Every row gives one point. The window is the flat piece filled in between its corners: a triangle in 3 columns, a solid with four corners in 4, and so on. A path goes straight from each point to the next, and from the last back to the first. List the points from which the path goes on through the window.
(in the rows, 128 means zero)

Window (4 x 4):
[[153 113 121 105]
 [163 120 115 138]
 [150 150 148 143]
 [ 61 133  90 148]]
Path:
(1): [ 56 101 103 183]
(2): [105 121 133 157]
(3): [119 153 114 134]
(4): [142 125  92 116]
(5): [146  97 145 159]
(6): [ 73 102 102 147]
(7): [ 91 168  90 142]
(8): [143 134  78  90]
(9): [150  99 115 143]
(10): [129  84 128 125]
(11): [177 156 112  95]
(12): [109 163  91 105]
Through the window after points: 2, 6, 10, 12

Window (6 x 6):
[[117 104  99 113  79  99]
 [109 130 147  82 165  52]
 [139  68 192 118 157 166]
 [157 114 124 130 103 137]
 [102 145  98 106 114 116]
 [ 96 146 101 199 110 152]]
Path:
(1): [119 113 155  94 106 101]
(2): [109 129 145  94 127  81]
(3): [128  92  78 116 157  71]
(4): [103 112  96 164 130 154]
(5): [117 151 162 174 106 137]
(6): [107 157 149 100  99 112]
(7): [106 119  77 116 144 106]
(8): [146  91 117 147 164 128]
(9): [117 109 190  94  90 127]
(10): [116 110 178 113 141 113]
(11): [145  85 111 108 166 136]
(12): [112 100  83 120 163 121]
(13): [105 143 170 104 104  92]
(14): [ 94 129 172 166  93 149]
(15): [119 116 116 155 137 148]
(16): [138  92 115  96 148 125]
Through the window after points: 2, 4, 6, 10, 14

Window (8 x 8):
[[168 156 106  83 148  69 133 144]
 [189 104 135 132  74 129 134  90]
 [141 159  92  81 105 105 120 165]
 [107 157 131 149 126 126 140 101]
 [152  96 132 147 116 159  75  92]
 [125 139 118  62 118  75 139 138]
 [132 162 170 128 124 133 114 110]
 [167  88 138 135 110 159 129 126]]
Path:
(1): [131 101 125 157 139  71 109 111]
(2): [153 128 106  98  84  56 140 157]
(3): [153 155 132  98 163 135 122 100]
(4): [141 128 120  73 150 134 131 105]
(5): [142 131 123 107  86  73 132 159]
(6): [135  80  96 129 100  95 114 176]
(7): [137 195 128  42 127  94 142 111]
(8): [181 105 116  78 117 139 168  95]
(9): [159 128 139 145  90 104  80 137]
(10): [130 116 136 128  91  97 131 144]
(11): [182 133 121  96 127 145 110 112]
(12): [156 133 131  77  98 154 146 135]
Through the window after points: 2, 4, 6, 12
